Every row gives one point. A path goes straight from each point to the next, and from the last back to the first. The post is the endless flat space through its rows: a point in 2 columns, a line in 3, a plane in 4, and so on, so that a path can go around it. Count how often the path circles the post. Going back the other way cancels.
In the rows, zero is written as 128.

Post:
[[140 135]]
Path:
[[174 190]
 [125 156]
 [111 135]
 [129 161]
 [168 155]
 [191 115]
 [162 146]
 [174 192]
 [196 147]
 [147  95]
 [113 101]
 [ 80 135]
 [137 190]]
Times around: 1

Post (7 x 8):
[[121 154 174 122 136 146 141 183]
 [142 144 116 119 192 178 112  90]
 [157 186 122  64 111 155 117 129]
 [189 170 103 110 198  71  94 160]
 [125 125 241 203  62 117 119  93]
 [142 160 108 151 143 167 118 128]
 [161 165 144 132 122  94 155  92]]
Path, 8 rows:
[[112 208  65 118 167 144 136 149]
 [161 205 145 109 141 121 146  79]
 [167 217 102 169 144 125 157 126]
 [159 232 124  93 147 139 121  89]
 [175 197 123 173 136 126 141 164]
 [151 139 150 132 176 147 173 141]
 [139 135 152 120  70 152 158 150]
 [121 136 127 118 151 183  84 138]]
Times around: 1

Post, 11 rows:
[[ 78 119 115 184  88 104 137 161 100 125 115 146]
 [112 117 112  45 110 114 109 147 209 120 163 125]
 [129 100 165 166 159  91  66  93 173 133 150 100]
 [142 127 104  65 186 152  97  48 111 115 120 121]
 [ 91 111  94 142  70  95 193 160 158 236 146 154]
 [118 127 161 167 188 144  89 156 101  96 143  77]
 [139 114 145 144 110 190 147 142 178  53 132 129]
 [ 67 155 164 131  22 164 201 163  73 138  68 150]
 [108  70 113 110 128  99 178  75 157 131 153  98]
 [124 108 159 111 148 153 185 142 205  43  80 135]
 [138  89 113 122 129 159 148 103 165  97  71  78]]
Path, 8 rows:
[[106  91 102 128 108 132 111 149 114 132 143 144]
 [105 105 131  69 115  63 115 154 156  96 144 103]
 [123 143 166 152 168  81 151 135 139  58 157  82]
 [ 94 106 128 148 116 101 174  92 161 122 124 136]
 [ 40 128 204 167  48 162 150 122 166  96  96 126]
 [102 139 143 172 128 127 165 154 159  75 107 165]
 [145 148 202 131 117 105 108 187 184  52 129  96]
 [134  55 146 135  98 112 121 107 166 113 123 111]]
Times around: 0

Post:
[[123 132 157 102 163  81 118 165 104 130 111 176 172 143 148  42 148 121]
 [113 118 124 133 174  40  53 104 109 192 143 147 182  42 138 124 186 126]
 [127 139 167 118 112 209  95 145 134 148  32  39 155 144 183 154  65  96]
 [115 130 143  74 152  96 106 113 129  93  88  86 113 212 149 172 115 220]
 [ 75 118  93  68 136 122 155  97 126 142 142 135 127  66 176 128  55 118]
 [ 72 115 137 161  84 106  34 110 194 137 177  75  87 109  63 172  84  31]
 [145 186 107 195 173 115 208 118 109 143 132 134 147 153 142 150 126  82]
 [153 152 130  93 118 152  68 179  95 158  85 124 161 136 107 141  79 151]
 [ 91 114  57  64 176 190 120 113 119 132 125  77  28 154 124 110 135 185]
 [162 140 102 156  95 122 124 161 136  73 109  82 189  88 116 113 139 114]
 [153 122 128 175  88  78 189 112  79 156  78 159 163 151 146  39 178 170]
 [132 138 158 102 190 115 159  50  74  99 164 168  95 123 151 150 137 129]
 [111 117  75 143 151 150 115 139 164 144  88 220 133  61 139 102 168 146]
 [ 91 127 139 139  33  89 133 116 119 174 187 167 219 102 191  88 197  90]
 [120 137 173 135 141  97 192 152 136 137 145 115 141  80 128 108 166 162]
 [132 131 135 112 139  86 140 205  70 100  88 126 115  59 150 158 118  90]
 [172 199  70 100 100 190 213  86 182 140  73 131 103 156  74 132 146  74]]
Path:
[[ 99 149 135  89 105  78  12 102 136 123 106  92  82  95 145 214 138 133]
 [ 73 195 112 172 164 110 141 124 198 165 141 131 232  68 124 113  95  99]
 [ 60  98 112 123 105  86  93 138 124 132 128 166 163 119 101 157 159 145]
 [120  68 145 138 133 138 101  97  73 129 110 134 155 114 171 111 192 159]
 [121 101  90 126 135  62 135  72 143 141 144 123 147 126 176 104 174  67]
 [113 138 134 168 117 110 138 107 149 196 192 107  23  98 117 166 168 147]
 [156 168  91 114 190 162 160 167  58 144  98 132 111  76 183  73 109 138]
 [ 97 195 125 106 117 142 108 137 134 158  39 111 143 150 137 120 161 104]
 [114 155 141 150 225  81 172 136  97 121  84 167 134  88 102 148 135 145]
 [149 114 144 187 134 103 113 127 169  82  60 144 201 108 134 138 139 105]
 [196 155 134 126 166  80  83 170  82 154 112 115 113 103  47 140 187  80]
 [149 162  27 113 101  70 184 106 145 184 107 104 180 169 149  93  89 135]
 [119 138 101 113 196 159 100 158 119 148 123 104  92  37 136 130 109 110]
 [ 99 145 134 132 104  98 161 124 152 186  78 115  80  91 115 132 175 143]
 [ 71 131  93 124 141  73 106 101  83 156  94 157 125 175 163 126 163 115]
 [122 159 113 187 176 124 171 152 118 105 147 140 142 213 123 120 138 132]
 [112 127  89  83  96 220 153 116 163 116 136 155 129 145 158 118 124 112]
 [124 114  90 140  96 101 169 136 145 142 107 106 129 111 158 148  80  85]
 [138 144 115  84 110 108 165 122 129 100 109 114 156  79 135 191  94  86]
 [112  89 120 157 126 161 153 117 137  87 111 124 178 128 118  87 111 178]
 [ 77 167 153 109 170  81 110  99  88 141 100 155 127 175 139 170 130 165]
 [136 181 123 113 108 119 158  97 140 141  99 129 133  64 112 101 110 133]
 [140 110 126 126  78 109  79 136 164 135 127 168  92  92  81  75 217 181]
 [177 143 129  88  87 153 178 143 174 126 134 131  90 153 109 105 108 167]
 [152 118 150 147  90 109 132 132 105  73 120 163 154 149 146 140 137 105]
 [119 102 197  95  80 174 122 113 134  97 121 162 188 111 134  96 164  84]
 [149 164 121 113 102 139  87 130 133 187  67  43 201 126  79 112 133 116]
 [ 79 177 133 136 132 134 170 123 175 139  67 164  79 120 135 135 132 173]]
Times around: 1

Post (17 x 18):
[[132 178  78 110 108 146 174 103  94 162  95 119 125 163 173 182 126  55]
 [104 131 109 193 176 116  91 121  94 154 115 190  90 111 152 117 114 130]
 [154 108 144 166 145  57 109 194 114 130 164 229 180 100 144 129 141 161]
 [143 165 158  48 166 152 136 163 161 124 152  81 105 123 103 126 124  25]
 [184 147 220  53  94 189 122 110 123 150 144 150 142  86 130 147 122  84]
 [174 166 155  72  64 194 141 150 140 135 145 104  81 164 105 173 106  86]
 [116 180  89 116 128 101 164  53 114 118 134  96 101 140  90 144 166  65]
 [109 140 182  72  96 192 142 144 188 127 121 131 121 139 136 141 178  74]
 [134 188 138 147 127 159 207  99 115 128  91 103 137 187 102 116 109  62]
 [132 149  59 171 165 132 149 144  94 166  78 135 127 100 106 159 139 154]
 [175 153 192 162  87  56  37 181 175 202 145 175 185 136 126 151 125 101]
 [151 140 114 184  91  80  39 159 113 115  82 199 183 105 156 117 107 160]
 [116 130 111 154  96 138 110 165 110 169 178 159 168  90 154  91 119 155]
 [100 149  77 110 184 106 137  80 110 143 105 131 131 187 135 132 124 163]
 [123 127  84 199 117  56 112 129 173 157 104 211 179  77 145 152  73 169]
 [156 134 189 136 150 171  82 149 167 115 176 114 159 115 150 165 136 114]
 [142 142  77 150 156 101 193  97 107 136  74  86  80 148 173 123 133 141]]
Path (25 x 18):
[[171 176 119 136  95 127 125 183  81 140 172 151 126 147 167 171 161 106]
 [139 159 158 136 117 142 125 111 105 151 136 131 179 127 167 135  90 114]
 [ 78 125 102 143 134 122 128 156 129 179 111 131 126  79  36  58 122 116]
 [134 107 110 109 108 152 128 129  91 177 112 160 141 143 214 136 104  91]
 [141 129 113 149 194 106 120 115 120 163  86 235 104 159 165 116  73  71]
 [146 113 110 133 164 168 107 105  84 119 104 149 116 152 140 103 100 192]
 [136 167  60 103 147 134 169 109 180 169  63 158 130 146 144 200 147 130]
 [ 86 178 147 154 174 103 137 123 165 127 190 142 121 102 178 113 172  94]
 [134 173 128 169 114  99 142 122  78 102  89 157 134  86 130 154  93 127]
 [175 151 141 122  68 148 136 111 102 148 168  96  72 130 120 172 113  84]
 [163  92  72 148 220  22  98 184 112  93 195 129 124 109 180  98  91 169]
 [167 181 135  95 206 167 111  96 156 128 130 113  87 146  98 136  68  36]
 [174 148 180 232  87 116 137 180 178  82 125 147 200 191 221 146 139 139]
 [116 167 129 127 101  76 134 103 183 186 106 177 191  95 164 202 137 191]
 [121 160 116 134 164  98 130  91 104 131 156 110 128 123 107 164  51 100]
 [134 111 189 138  55 110 154  66  76 127 101 187 123 166 141  90 108 106]
 [126  98 120  96 197 134  80 103 156 151  71 135 126 109 172 178 181 117]
 [125 135  66 113  88 217 148 104  82 174  86 111  72 127 177 145 127 112]
 [151 154  60  99 145 134 126 174 140 166  92 118 115 122 130 176 119 110]
 [136 198 118 119 104  76 155  99  97 158 134 175 126 139 142 138 207 136]
 [137 178  68  88  59 145 119 146  82 214  89 151 144 145 184 141  57 142]
 [114 127 102  55 122  91 112 131 150 128 106 138  96 106 105 157 111 172]
 [ 90 128  90  82 177 149 150  47 150 153  90  80 174 169 147 122  95 111]
 [131 116 148  78 190 142  83  95 109 113 169 137 115  98 158 104 184 105]
 [115 164  85 126 112 129  71 142 215 134 123 105 132 126 158 121 117 131]]
Times around: 4

Post:
[[136 134 119 123 160 105 122 133 141 117 146 119 122 194 125 166 111  52]
 [148 155 185 179  75 108 124 180 151 133 139 143 120 113 113  73 171 126]
 [112 117 105 128  83 144 117  93 123 143 163 164  71 151 135  94 144 113]
 [ 96 124 110 141 186 125 122 190 132 110 167 101 123 135 161 111 128  53]
 [126 129 129 132 236  93 103 163 113 142 132 146 109 122 127 140 148  71]
 [160 184 176 126 109 119 162 204 123 102  92 121 111 110 109  56 114 139]
 [123 105 122 121 139 150 117 126 134 200 144 137 124 179 163 131 125 120]
 [123 126 107 147 163 105  64 139 162 148 183 122  56 150 165 134 113 104]
 [135 126  91 164 164 208  94 124 113 110  56 141 124  81 133 177 113 141]
 [173 133 201 146 115 135 126 162 121 104 164  94 106 146 116  78 180 136]
 [152 104 102 123 135 134 118 156 106 136 100  98 133  66  89 145 124 149]
 [143 139 127 114 118 128 115 170 126 132 161 148  90 133 170 147 171  91]
 [131  75 106 109 101 126 113  87 176 137 136 142  81 191 184 111 159 161]
 [132 159 211 115  67 106 146 114 122 106 147 130 112 112 154  74 158 141]
 [124 186 134 115 115 138  94 194 110 116 109 122 162 101  81 100 156 154]
 [107 121  67 142 172 162 155 142  89 143 114 142 153 100 104 192 123 189]
 [165 172 148 137 100 104 140 118 135 132 119 109 104 138 157  82 190 125]]
Path:
[[124 131 111 131 183 144 161 149 116 104 177  40 129 126 172  76 135 139]
 [155 140 129 149  79 122 116 135 146  94 121 166  91 119 176 153 169  98]
 [129 178  91 102 142 129 167 225  70  69  74 111  98 100 130  98 132 127]
 [175 140 198 208 135 125 150 139 100 164 104  98 144  95 117 138 186  72]
 [ 51 124 143 140 111 158 135 176 110 119 135 194 114 126 170  68  81 154]
 [121 157 106 153 108 112  99 102 112  81 140 167 119 124 117 124 126 101]
 [176 104 145 133  95  78 172  91 155 181 176 115  64 137 172  62 163 171]
 [148 166 154  88 105 121 125 215 155  95 119 164 132 146 101  75 227 146]
 [114  60  99 169 192 165 144 178 154 103 169  67 121 202 141 106 151  68]
 [115 117 115 192 109 119 150 164 145 142 154  95 124 143  96 161 138 107]
 [102 105 109  82 142 149 115 167 158 116 131  90 160 138 116 143  79 116]
 [208 126 222 137 146 136  75 153 141 111 149  79 117  43 164 124 182 148]
 [148 126 142  83  97 161 157 106  98 144 134 145 115  81  85 110 163 200]
 [127 145  86 115 172 132 117 115 109 157  71 139 108 135 120 168 202  94]
 [122 162 151  67 142  69 143 137  92 176  71 177 107 114  99 103  79 100]
 [172 128 131 152 150 127 120 181 119 159  78 118 111 166 160  86 125 134]
 [167 168 105 121  53 101 121 178 142 170 102  56 145 120 116  78  90 157]
 [ 77 189 121 125 125  95 130 249 141 124 113 132 131 159 155  91  44  59]
 [128 136 134 120  92 118 128 137 114 156  99 162 116 104  77 153 111 138]
 [111  97 140  91 129 121 135 181 115 138 156  93 162 174 173 150 146 130]
 [131 104 124 159 149 107  98 155 159 101  85 110 149  93 192  71 182 110]
 [194 163 153 126 114 168  67 142 108  46 146 141  95  84  93 143 149 154]
 [144 137 114 111  93 176  70 140 158 133 146 171  85 137 119  73 207  94]
 [157 143 141 115 149 115  78 234 175 121 134 108 118 143  69 117 137  82]
 [166 116 122 102  81 137 116 132 168 144 142  89 165 101 112 137 161 107]
 [142 132 156 113  95 108 113 110 137  88 156 134  94 136 202  80 185 114]
 [ 73  76 109 174 110 202 103 151 120 136 135 159  94 120 184  73  95  81]
 [111 170 129 124 129 100 124 185 150 118 108  88 155 153 190 125 147  93]
 [ 96  83 127 148 146 137 157 127 123 135 200 131 118 161 104 136 139 152]
 [105 121 204 120 109 127 147 100 138  67 220 127  62 106 107  50 139 144]]
Times around: 0

Post:
[[134 104 151 116 111  79 156 121  90 100 151 175  87 195 156 166 150  77]
 [160 126 139 100 127  81 117 150  64 120 162 154  89 102 169 130 122 111]
 [158 130 137  71  93 107  92 119 102 156 167 132  82 115 103 127 179 127]
 [140 146 169  82  97 156 130 170 112  87 199 143  92 162 102 154 106  77]
 [140  63 115 200  97 108  66  94 117 144  72 141 163 132  95  48  93 176]
 [153 150 123  32 139  82 143 152  98 151 158 129  69 191 108 147 108  93]
 [107 107 124 134 106  93 114 129 132 202 155 109 155  97  78  99 128 129]
 [132 146 111  94 104 118 148 115  75 160 172  75 139 140  78 112 123 165]
 [181  69  70 144 131 111  98  55 195 119 106 143 163 113 137  72 128 117]
 [103 161 133 151  70  86  76 110 114 188 156 153 173 134 107 117  90 188]
 [136  68 101 148  76 136  84  85 176 143  33 130 180  85 164  93 140 140]
 [ 79 126  88  98 111 107  95 143 110  47 171 163  81 152 140 159 131  97]
 [149  47 112 112 160 149 103  82 152 184 120  88 115 170 172  81 156  88]
 [144  88 138 107 152 129 107  22 154 148  92  82 114  99 145  98 134  89]
 [114 121  95 180 115 134  97  94 157 123  56 163 176  93 151  33 147 121]
 [153 155  89 151  77 134 102 119  92 200 142  99 104 104  83 134 112 132]
 [108 134 134  93 128 137 160 144 108 125 185 186  66 147 103 156 109 154]]
Path (23 x 18):
[[123 175  66 127  64 128  99  75 148 128 140 137 145 188  80 173 177 104]
 [141  99 125 132  88  60 165  84  85 111 130 132 122 112 125 171 137  69]
 [149  96 109 104 115 188  82  78 144 132 152  98 133  92 120 118 109  85]
 [107 140  92  29 135 114 135  70 144 160 164 103 117 107  97 145 157 185]
 [143 103  79 158 144 111  99 132 161 141  99 144 116 155 165  73 151  44]
 [152 175  93 147  43 125  97  90  78 138 125  36 112  88 104 115 110  91]
 [ 86 188  49 109  73 126  91 133 110 139 153 124 132  48  96 108 168 127]
 [108 157 141  92  99 131  73 157 157 123  86 172 169 110 104  62 159 114]
 [129  72 202 148 131  51 131 129  79 138 148 144 120 185 159 114 144 150]
 [ 95 210  87 167  74 100 138 201  92 192 144 169 116  59 147 117  55 156]
 [140 174 173  79  16 118  94 118 136 140 103 182 160 153  72 138  92 135]
 [177  88 159 107 128 128  85 134  53 138 179  79  97  86  49  88 148  96]
 [119 157 130  66 113 154 128 122 140  93 208 135 108 126  37 141  95 185]
 [116  69 102 172 161 165 162  91 141  68 116 134 116 185 135  82 119 146]
 [135 145  82 140 133  61 147 133 124 179  81 203 127 150 127 125 144 145]
 [107 199 143  76 139 143 163  99 101 114 145 163 101 229 133 138  67  92]
 [146 151 122  85  74 153  82 134  87 201 164  94  92 156 126 118 126 114]
 [113 139 104  53 113 132  75  87 184 122 142  67  64  81 104 151 143  95]
 [134 121  57 116 192 165 130 105 142 119 170  55  88 135  77 113 119  96]
 [183 121 137  57 129 156 152  22 180 135  77  83 167 171  89  97 123  71]
 [ 72  98 133  98  88 139 137 132  79 162 103 146  77 122 118 156  64 148]
 [135 109 189  89 116 110  93  91 107 137 133  81  74 170 147 119  90 138]
 [158 127  99  80 153 138 132 107 161 104 146 125 104  70 152 134 149 148]]
Times around: 0

Post:
[[113 151 106 158 156  78 133 148 165 144 182 159 144 139 137  92 150 100]
 [158 119  65  55  96 139 134 143 130  77 161 113 117 113 148 149 147  48]
 [119 124  74 120 100 169  39  97 163 158 162 139  98 126  72  80 145 153]
 [125 115 128 154  91  62 148  96 111 171  99 131 133 148 103 125 160 201]
 [ 91 103 121 112  71 145 166 122 149 127 114 174 177  57 166 111  75  72]
 [142 145  94 170 215 144 153 131 152  42 165 164 125 120  98 147 138 125]
 [116  94  64  90 117 103 169 136 104  92 176 131  62 182 169 205  94 142]
 [ 84 141 111 123 112 147 139 121 149  67 158  97  82 163 163 130 114 185]
 [194 170 156 120 179 110 156 111  79 136 154  57 132 174 126  75 110 119]
 [ 83 127 134 122  53 169 111 114  97 160 208  80 167 122 128  92 102 155]
 [179  90 165 126 117 127 121 182 116 194 106 125 146 173 122 113 112 215]
 [147 172 146  14 157 127 144  80 150 131 136  64 176 159  93 137 152 126]
 [105  96  30 178 127 208  87 157 105 124 134 138 130 140 143 153 125 159]
 [ 53 124 155 138  98 178  68 126 130 138 101 137 130 135 165 152 144  59]
 [157 109 104 116 168 124 106  99 141 127 178 102 154  96 129 100 130 102]
 [146 114 128 109  83 188  74  81 178 155 113  86 177 120 140 201  99 107]
 [118 111 112 171 125  83 107 144  73  88 134 223 143 135 166  99 107 120]]
Path:
[[ 80 191 120 136 115 178 156 141 125  80 132 124 196 163 122 123 165 123]
 [ 60 133  89 166 124 197 111 142 139 188 166 155 120 159 114 135 132 139]
 [140 132  70 155  85 218 146 144  57 156 171  54 160 145 122  85 153  78]
 [181  73  44 196 226  70  94 175 122 110 189 173 101 175 119  89 135  97]
 [134  95  86 145 194  74 182 170 156 150 180  80 161  80 149  59 120 176]
 [167 149 127  79 158 105 120  87 117 140  68 153  67 163  86 103 126 159]
 [149 180 135 132  64 148 153 104 173 146 172 104 144 104 170 118 126 127]
 [127  81  73  77 125 183 104 158 112 175 155 142 131 142 110 119 148 126]
 [ 75 102 101 128 126 133 151 108 150  47 148 133 194 107 193 179 107 113]
 [154 127 131 103  46 111  83 121  91  77 164 183 159 188 202 216  81  91]
 [103 165 186  87 159 146 144 109  59 143  84 107  90 167 141 136 143 149]
 [142 131 129 171 115 133 143 101 121 128 167  97 120  82 135 119  62 103]
 [123 148 145 124 172 140 116 133 137 107 183 148 190 116  92  87  91  72]
 [ 90  75 128 180  96  63 134 140 130 180 164 122 100 200 175 123  91 155]
 [ 94  99 116 109 152 116 150 174 124  97 121 189  88 185 174 132 188 119]
 [180 142  50  88 102 181  74 124 173 138 121 155 107 110 144  89 160 167]
 [149 119 101 212  89 168  82  83 155 109 140 180  75 160 117 131  90 162]
 [127 114 172 158  56 140 122  86 108 146 103  64 148 129 109  74 120 205]
 [ 86 164 105 124 163 128 103 112 138 136 176 129 199 137  66 143 136 101]
 [102 149 149  87 123 138 121  98 142  86 113  94 113  71 151  98  93 122]
 [111 106 101  87 108 109  85  84 118 121  99 144 144 114 144 154 129 101]
 [144 102 122 106 174 152  68 131  52 145 215  89 193 155  81  59 129 162]]
Times around: 0
